Rows are points. To make a cloud, some directions were put in groups of two or more. Within a group, all points are equally far from the middle, so they leave a hole (a ring in 2 directions, a hollow ball in 3). The other directions are filled evenly. Then the cloud was stretched, turned, moved and blurred a little. Count the holes, and give their numbers of directions, smallest first.
In the rows, 128 means zero.

Cloud, 21 rows:
[[154 172 108]
 [181 117 140]
 [145 185 135]
 [ 84  90 139]
 [181 142 130]
 [166 154 168]
 [ 93 131 170]
 [114 115  86]
 [174 157 152]
 [145 125 185]
 [121 105  91]
 [183 121 145]
 [ 91  93 158]
 [ 81 103 109]
 [ 83 120  97]
 [107  96  96]
 [137 181 154]
 [169 135 175]
 [163  89 156]
 [ 73 150 125]
 [138 155 178]]
Holes: 1 (3)

Cloud (27 x 4):
[[ 67 127 146 174]
 [146 121 174 122]
 [ 70 142 147 165]
 [115 175 106 118]
 [115 105 171 182]
 [ 89 158 134 106]
 [176 114 115 113]
 [146 154 123 189]
 [ 76 158 144 146]
 [163  81 101 136]
 [ 86 174 123 151]
 [ 86 142 165 140]
 [154 127 165 173]
 [ 92 140 110  89]
 [ 86 158 142 114]
 [144 160 121 183]
 [173 104 131 109]
 [144 104 109 203]
 [129  59 128 138]
 [159 162 113 130]
 [121 115  72 186]
 [142 118 173 115]
 [149 123 132 202]
 [ 89 125  89  96]
 [ 97 156 108  95]
 [109  62 134 160]
 [125 145 101 202]]
Holes: 2 (2, 2)

Cloud:
[[ 91 101 123 167]
 [ 96  88 130 141]
 [115 121  43 175]
 [180  84 114 156]
 [173 116 117 166]
 [115 100  67 142]
 [161  94 115 140]
 [ 85 161  60 165]
 [135  67 105 113]
 [112 122  86 174]
 [160  99 143 157]
 [110  76  68 145]
 [150 153 119 158]
 [108 173 153 176]
 [108 122  75 139]
 [160 143 152 156]
 [ 95  87  74 165]
 [154  95  55 137]
 [138 129 107 151]
 [129  97  87 106]
 [124 126 180 146]
 [111 138 150 173]
 [164 103 139 154]
 [158  93 111 164]
 [173  95  93 139]
 [162  93 147 161]
 [131 153 153 164]
 [170  81 134 153]]
Holes: 0

Cloud:
[[112 120 144 162  58  86]
 [ 98 189  96  88 100 135]
 [158 109 155 100  79 150]
 [116 100 174 121 131 114]
 [123 190  89  63 130 121]
 [ 74 173 107 126  89 146]
 [124 182 122 131  65 116]
 [111 109 188  84  81 120]
 [132 125 102 103 138  89]
 [149 175 116  98  98  83]
 [164 166 100 147 124 142]
 [168 143 107 132  72 100]
 [125  70 162  92 118  70]
 [114 105  88 115  63 123]
 [179 131 116 140  96 133]
 [ 81 175  76 129 118 122]
 [ 98 144  67  82 147 185]
 [157 136 115 166  49 152]
 [137 133 126 161 153 139]
 [ 95 136 108 107 103  99]
 [104 139  89  50 148 144]
 [125  87 145  70 148  84]
 [175  89 159 125 128  90]
 [143 124  78 129  84 104]
 [ 90 124 145  94  83 120]
 [144 106 150 150 105 162]
 [120 128 138  96 169 169]
 [155 102 114 113 103 170]
 [140 200  70 112 136 147]
 [140  75 141  76 127 156]
 [177 144 149  77 103 124]
 [117 130 119 133 155 102]
 [144 122 141 102 144  68]
 [134 126 165 158  93 146]
 [149 183  92 124 171 151]
 [159 166 104 111 141 156]
 [154 172 146 160  99  94]
 [ 89 112 154 104  93 138]
 [104 141 164  98 142  79]
 [164  58 144  72 124 132]
 [ 88  95  90 133 108 128]
 [107 185  95 180 114 107]
 [120 113 124  54 179 110]
 [149 117 171 122  32 115]
 [108 118 123 168  31 152]
 [103  92 137  53 122 140]
 [138 139 184 149  95  93]
 [170 164 126 121  82 113]
 [118 190  99 110 154  90]
 [ 86 107 113 104 100 119]]
Holes: 1 (4)

Cloud, 78 rows:
[[112 194 182  80 168 127 171 132]
 [ 89 147 142 145 124 158 134  93]
 [ 84  78 141 104 142 129 136 131]
 [185 174 142 162 136 158 125  74]
 [111 130  28 154 128 161 116 150]
 [151 189 162 167 102 130 134 141]
 [117 170 123 113 166 117 156  98]
 [110 110 137 159  97 163 145  88]
 [135 165  91 132 167 135 128 167]
 [117 141 137 142 115 172 143 149]
 [170 115  59 147  70 126 140 151]
 [189 156  98 165  93 117 137 104]
 [147 165 119 201 117 120 113 115]
 [170 172 144 114 149 123 203  95]
 [165 139 124  87 155  80 121 101]
 [125  84  72 152 155 132 121 164]
 [157  85 105 111 186 120 108 108]
 [156 131 128  90 151  77 114  85]
 [160 176 171  81 100 139 145 123]
 [ 88 124  92 124  55 122  95 117]
 [145 131  58 197 123 180 131 130]
 [154  76  94 109 176 126  98 112]
 [142 197 112 116 103 119 127  66]
 [143 147 168 166 149 121 123 121]
 [ 87 218 144  88 132 113 152 153]
 [180  73 131 111 102 132  95 130]
 [128 172 108 158 131  87  98  95]
 [126 166 124 131 147 164 136 174]
 [110 137 215 150 142 105 111  63]
 [124 113 192 124 157  90  94 128]
 [137  56 157 123  78 125 119  75]
 [137 109 181 143 103  97 147  64]
 [174 142  93  85 145 107 136 143]
 [113 191 161 107 127 118  68 116]
 [112 147  66 122  94 112 104 129]
 [131 177 131 149 145 168 132 142]
 [117 146 111 154  97 126  78 160]
 [110 143 122 114 125 121  86 187]
 [153 122 161 178 180  91 160  38]
 [ 96 133 150 116 117 112 162 155]
 [163 138 198 152 140 134 136  78]
 [173 119 100 156 156 151 116  75]
 [164  83 104 135 107  84 137 141]
 [121 167 102 158 162 106 117 101]
 [ 87  75 153  70 155 130 106 157]
 [181 178 111 114 130 119 107 119]
 [165 195 138 160 130 122 212  99]
 [168 155  51 111 132 160 151 179]
 [ 80  83 136  85  96 105  86 133]
 [143  86 170 112 110  89 166 113]
 [158 128  49 191 118 181 142 118]
 [127 182 158  95  71 122 100 128]
 [124 120  76  96  55 121 132 160]
 [164 153 176 135 117  92 107 132]
 [186 140 172 105 114 103 114 135]
 [ 99  92 127  97  84 123  68 174]
 [123  39 130 138 120 101  40 117]
 [185 108 101 137  99 142  97 114]
 [127 188 124 121 173 107 146  85]
 [182 131  82 152 138 150 155 105]
 [179 126 174 146 189 109 155 122]
 [ 99 109 114  67 126 165 133 159]
 [118 196 160 139  64 123 143 126]
 [ 98 159 109  97 100 172 112 106]
 [181 139 152 122 214 106 161 113]
 [ 99  99  92 103 116 101  95 110]
 [127 174 179 116 152 154 136  80]
 [ 82 117 130 127  86 123 126 147]
 [185 136 128 141 173 119 175  78]
 [160  73 115 111 153 160 104 126]
 [110  71 132 116 159 145  95 152]
 [140 118 105 132  92 189 150 185]
 [107 127  48 159 124 148 157 164]
 [155 173  94 174 148 154 159 156]
 [126 184 105 104 149  87 135 145]
 [147 142  88 150 167 148 125 124]
 [ 77 176 122 108 113 154 149 183]
 [104 118 136 105  60 117  97 122]]
Holes: 2 (2, 3)

Cloud (89 x 8):
[[150 145 185 120 121 160 125 138]
 [128 149 126 124 175 144  64 135]
 [116 185 154 118  96 124  59  92]
 [161  86  88 117  76 122 156 159]
 [159 111 155 122  80  95 186 150]
 [155 108 128 192 130 136 102 168]
 [186 122 129 161 146 127  93  91]
 [159 156 145 134  79 140 102  91]
 [109 170 143 149 178  45  54 141]
 [117 172 156 187 176 173  97 131]
 [120 142 102 183 153 113  48 125]
 [173 116 128 129 143 132  32 134]
 [137 176 135 160 154 142 147  86]
 [105 155 144 124 102 153 174 123]
 [ 86 163 154 144  96  68 117  86]
 [112 131 127 128 142 179 165 143]
 [134  98 162 112 160  86 115 190]
 [157  90 176 170 167  94 100 162]
 [171 121 128 155  92 139 113 115]
 [164 111 102 144 136 106 155 157]
 [116 179 131 120 123 123 138 154]
 [155 131  99 142 118 188  87 197]
 [184 131 148 125 115  65 140 124]
 [107 126 129 171 102 131 138  58]
 [ 94 103 105  88 136  58 146 127]
 [ 94 206 129 112 148  73  78 180]
 [174 142 148 185 131 149 125 130]
 [112  71 169 137 123 101 120 169]
 [170 110 135 141 159 105 126 130]
 [ 73 125 104 160 117 131 109 181]
 [149 111  74 133 154 125 127 124]
 [ 93 160  95 107 144 130 101  82]
 [ 97 144 136 161 107  76  63 154]
 [ 76 206 151 142 122  97  77  89]
 [ 94 177 104 148 169  72  55 173]
 [132 169  74 160 141 102  67 135]
 [189 109 140 154  99 143 175  87]
 [ 99 184 105 143  96 102 141  93]
 [140 156 134 148 183  90  73 150]
 [ 90 147 115 112  89 102  89 201]
 [170  86 153 113  85 113 212 130]
 [ 97  89  98 154 100  73 158 130]
 [130 108 159 180  99 113 161 152]
 [ 85 164 120 136  94 137 158  85]
 [126 129  94 163  94 111 136  87]
 [179 171  99 130 145 137  74 121]
 [169 132 163 141 105 111 176 162]
 [172 128 126 127 128 176 143 142]
 [ 91 147 166 166 178 148  87 127]
 [141 199 167 143 183  73  75 103]
 [ 87 160  81 121 149 118  99 143]
 [128 137 105 188 168 127  38 137]
 [114 165 134 184 132 157 115 130]
 [123 141 110 161 150 131 141 158]
 [105 145 114 153 162 103 131 130]
 [122 173  88 169 127 115  50 167]
 [ 78 172 131 132 134 139  90  94]
 [118 163 158 171 173 100 130 114]
 [154 152 144 143  85 160 130 110]
 [ 84 140  98 102 103 140 115 170]
 [131  89 177 171 151 130 156  64]
 [168 153 143 157 142  73  62  78]
 [132  87 159  98 108 125 173 181]
 [179 167 141 160 112 122  87 135]
 [ 98 158 115 163 168 115  48 105]
 [106 113 121 180 122 131 181 138]
 [118  89 105  97  93 171 128 140]
 [150 131 131 156 178 128  95 105]
 [166 113 126  95 119  86 116 168]
 [131 152 123  89 115  86 150 184]
 [172 166 126 110 109 104 106 151]
 [133 103 108 161  97 121 108  91]
 [ 91 208 173 141  95  56  80 118]
 [144 131 144  92  85 112 153 126]
 [135 108 200 140 139  96 142  83]
 [119 157  93 139  80  85 152 118]
 [154  88 154 140 164 145  72 153]
 [ 83 122 118  98 148  91 137 193]
 [ 78 163  72 103 118 122 118 139]
 [ 71 146 145 166 134 100 130 174]
 [137 197 146 150  84 124  63  83]
 [167 102 141 141 122 132 200 177]
 [120  91 149 171 109 112 124 125]
 [148 109  83 128  75  88 139 154]
 [ 87 148 123 147 136  92  33 115]
 [ 92 118 166 121 115 117 151  88]
 [146 114 116  85 111 108 120  88]
 [155 144 153 199 146 116  87 132]
 [190 147 159 165 150 103  95  98]]
Holes: 1 (4)

Cloud (97 x 9):
[[167 161 110 144 134 122 169 149 108]
 [148 103 108 135  58  71  79 144 156]
 [ 89 194 121 144 131 130 164 125 105]
 [136 195 105 135 144 113 161 129 147]
 [178 186  66 129  76 178 126 100 107]
 [178 191 102  81  86 166 109  84  92]
 [153 129 112 160 119  98  61 124 158]
 [195 118 133 150 113 138 132 113 121]
 [206 167 135 120 117 149  81 101 153]
 [ 95  90 148 135 142 116 117 166  95]
 [163 201 106 105 111 156 160 113 146]
 [127 145  98  79 109 143 116 109 105]
 [162 130 102 181  71 135  92 180  66]
 [172 157 147 111 146 140 125 153  83]
 [140 147 146 102 200 189 142  94 124]
 [186 141  68 109 100  98 119 119 124]
 [104 123 137 171  47  63 124 158 139]
 [136 116 100  96  70 125 109 100 131]
 [164 181  84 148  84 124 131 111 144]
 [131 103 114 146 135 164 121 177  88]
 [149 189  78 115  85 124 132 126 156]
 [163 154  98 150 133  75 127 154 107]
 [191 102  98 155  89 118  94  85 135]
 [143 127 128 171  78 133 126 160  66]
 [119 154 116 162  61  63  94 178 130]
 [147  94 128 160 126 159 103 122 118]
 [130 148  72 123  26 124 125 147  97]
 [106 133 165 132 140 116 149 148 174]
 [148 121 102  93 112 111 103 167 141]
 [190 167  79 128 114 197 116 149  75]
 [181 116  73  99 131 123  99 157 130]
 [230 129  49 129  72 109  50 117 121]
 [198 178  62  85 165 181  99 108 115]
 [160 201 135  68 141 194 148 104  94]
 [144 140 135 174 103  91 113 197  82]
 [121 117 157 191 150  74 100 147 166]
 [147  75 122 161  57  90 101 145 133]
 [133 148 168  97 153 163 180 131  87]
 [136 179 136 173 150 146 140 133  83]
 [152 161  95 172 135  80 134 147 126]
 [143 146  86 144  33 129 116 154  70]
 [141 128 166 101 175 124  88 102 152]
 [199 117 156 134 181 116 122 119 133]
 [121 154 156 143 152 183 148 139 112]
 [133 131 115 181  50 100 146 170  89]
 [160 143 145  97 211 186 116  89 128]
 [131  91 144 150 117 105  91 194 110]
 [108  84 101 144  45  99 115 170 131]
 [148 148 170 122 131 132 105 149 131]
 [119 141 115 120  94 136 115 219 105]
 [111  93 106 167 111 133 141 177 125]
 [145 120 170 125 117 125 129  93 101]
 [121 109 173 158 134  99 106 167  92]
 [180 115 138 155  95  95 121 137 124]
 [212 164  42 132  68 133  98 104 142]
 [148  96 120 140 157 145  99  91 122]
 [127 140 144 134  89  85 138 103 131]
 [126 120 148 111 137  99 103 148 166]
 [162 142 118 122 176 120 151 171 117]
 [112 181 115 127  99 115 116 138  95]
 [ 90 126 137 113 129 146 152 180  87]
 [143 126 120 156 134  81  92 110 179]
 [124 136 166 110 116 165 158 145  97]
 [159 114 112 146 125 129  67 146 165]
 [118 134 128 138  86  77 115 113 167]
 [176 139  82 133 128 142 115 190 115]
 [126 163  84 111 110 132 129 183  69]
 [170 173  76 108 130 164 118  62 116]
 [152 155 113 139 132 108 157 194 104]
 [178 104  94 188  80  88  67 144 152]
 [131 118 151 124 129  94  81 123 119]
 [152  91 141 133 121 122  83 127  95]
 [203 138 111 153 135 134  72 110 106]
 [147 141  92 124 166  91 148 154 124]
 [143 141 157  91 173 170 171 128  78]
 [164 103  93 141 154  74  90 126 143]
 [164 120  78  97 106  90 103 138 140]
 [133 141  66 148 102 128 147 145 102]
 [121  87 166 137 162  74 131 164 145]
 [205 166 111 140 126 165  92 138 126]
 [178 154  64  94 159 168 112 125  83]
 [135 170 110 142 158 115 148 193  68]
 [144 144 125  80 152 136 179 125 116]
 [155 103  87 193  62  86  96 142 139]
 [135 161 106 123  56 103 128 110 139]
 [151 112 153 188 134 100 135 121 135]
 [169 170 100 125  29 122 133 150 121]
 [129 120 120 188 101 108 113 156  71]
 [152 144 178 108 113 160 145  90 131]
 [165  85 103 130 129 156  99  95 127]
 [123 118  95 170  97 122 108 114 130]
 [131 199 111 108  99 145 131 124  88]
 [138 205 137 138 150 167 147 127  92]
 [142 178 118 161  93 145 117 200 134]
 [229 167  62 115 108 135 113 110 123]
 [191 150 130 162 148 112 126 138 124]
 [194 142  59  85 101 194 134 118  92]]
Holes: 3 (2, 2, 3)

Cloud (106 x 9):
[[122 154 153  69 123 136 119 165  68]
 [142 124 118 141 121  90 156 192 152]
 [145 110 125 121 126  95 143 203 136]
 [135  88 180 125 176  79 119 182 121]
 [126 149 116 124 139  89 177 109 175]
 [141 106 156  65  93 117 158 111 120]
 [167 133 188 166 158  92 110 155 175]
 [140 108 120  98 166 171 122 160 105]
 [ 72 127 120 120  92  95 128 183  70]
 [ 70 118 111 122 107 139 106 187  85]
 [166 153  66 142 162 110 147 158  96]
 [ 70 196 151 143 106 121 130 135 161]
 [127 184 125 130 116  85  72 136 131]
 [ 97  80 133 163 139 150 108 154 152]
 [157  76 165 117 160  73 138 108 159]
 [140 117 162 153 220 131 157 107 118]
 [ 89 205  74 119 113 136  92 164  89]
 [139 104  91 124  87 115 104 137 104]
 [118 163  90 136 115 160  96 180 103]
 [173  81 195 116 115  98 124  98 203]
 [ 73  98 187 123 122 124 116 138  82]
 [165 196 105  92 138 124 136 177 131]
 [ 79 160 129 103  55  89 111 173 143]
 [123 135 133 101  98  91 147 190 131]
 [ 96 112 127 121 113 101 123 190  73]
 [164 128 124 157 166 132 159  87  56]
 [133 175 105  81  99  87 116 101 176]
 [175 118 130 182 131 120 138 133  82]
 [124 104 126  62 150 149 154 132  76]
 [105 127  85 165 166  98  64 186 126]
 [135 128 155 137  96 142 178  94 147]
 [ 68 118 155  82  91 131 107 162  90]
 [ 91 146 115 195  94  98 178 117 101]
 [194 123 137 156 158 142  95  79 143]
 [ 69 154 113 124 163 126 117 146 116]
 [152 134 195 121 106 102 130 161 139]
 [122 150 126 146 127 157 111  66  79]
 [125 182  73 205 166 124 112 154  81]
 [119 167  66 170 141 132 146  94  92]
 [128 141  76 210 144  83 119 151 153]
 [164 136 146 132 127 125 148 196 172]
 [118 123 170  87 175 116 117 100 104]
 [ 79 155 110 123  37  86  93 161 146]
 [158 135 107 111 194 125  96 189 106]
 [140 132 118  76 165 161 123 139 116]
 [215 143 114 168 156 137 152 114 132]
 [143 101  87 140 114 105 115 177  89]
 [ 88 198  91 193 107 100 134  76 110]
 [138 135 160  90 107  85 119 191 195]
 [ 70 102 157  98  72 137 113  94  94]
 [149 168  86 114  84 113  80 146 115]
 [142  81 155  67 160 152 126 150  85]
 [131  92 182  66 137 147 126 145  91]
 [109 124 106 148  70  83  68 177 179]
 [117 143 138 132 106 146 125 181 151]
 [117 122 198 132 126 127 110  93 181]
 [ 86 158 171 119 100  73 129 148 114]
 [ 85 105 147  78  77 105 125 111 172]
 [125 173  94 107 122 110 102 164  68]
 [107 188 166 165  98  97  97 129 161]
 [115 132 195 125 134 140 163 130 160]
 [131  92  72 142 159 117  69 116 126]
 [124  96 147 132  89 143 107  89 102]
 [113  84 134 147 142 156 113 172 139]
 [140 139 143 113 148 179 144 150 116]
 [127 115 175  95  82  89 162  98 141]
 [125 119 114 150 183  86 118 196 139]
 [147 166 133 144 152 121 157  76 158]
 [134 157 173  78 135 156 132  80  92]
 [171  95 163  83 150 162  75 131 123]
 [ 63 142  76 126 107  95 107 100 127]
 [134 126 130  67 121 160 157 128 129]
 [141 166 135 110 129  72  88 158 158]
 [ 71 118 132 127 103 159 132 138 128]
 [ 93 149 134 158 147 138 108  64  97]
 [154  91 167 165 150 115 123 175  75]
 [125 151 110  60  93 158 120 110 141]
 [118 132 139  75 137 115 108 119 197]
 [208 145  87 181 161 132 140 146 126]
 [132 115 130 181 128 127 102 190 170]
 [115 177 134 129 134  79 100 141 101]
 [166  85 138  74 148 162  88 147 135]
 [127 126 127 114  45 101 104 123 145]
 [137  89 132 117 178 153  72 166  51]
 [180 151  85 123 154 110  98 181 123]
 [148  97 170 199 171  92 127 168 115]
 [162 149 127 113 140  68  99 177 194]
 [164 102 131  71 152 152  88 124 131]
 [106 127 154 141 190 122  86 129  69]
 [109 111 164 114 134 147 165 143 152]
 [119 134 169 124  92 152 171  86 135]
 [ 90 124 135 114 141 110  98  80  97]
 [184 200 147 131 126 100 147  81 156]
 [158  75 214 103 169 143 147 146  99]
 [141 112 165 135 154 176 152 113  88]
 [184 101 166 168 138  97 143 160 115]
 [159 113 160  85 158 158  79 121 109]
 [162 138 151 154 161 162  72 143  88]
 [126 130 126 151 108  78  85  92 155]
 [161 158  93 153 173  78 145 168 154]
 [111 210 182 101 156 125 147 111  94]
 [104 133 153 125 119 174 157 119 108]
 [145 115 100 148 161  87 103 109  88]
 [135 216 118 174 127  97 137 119 140]
 [160  97 145 133 175 152 123  91  64]
 [131 109 113  99  83 120 121 118 105]]
Holes: 3 (2, 2, 2)
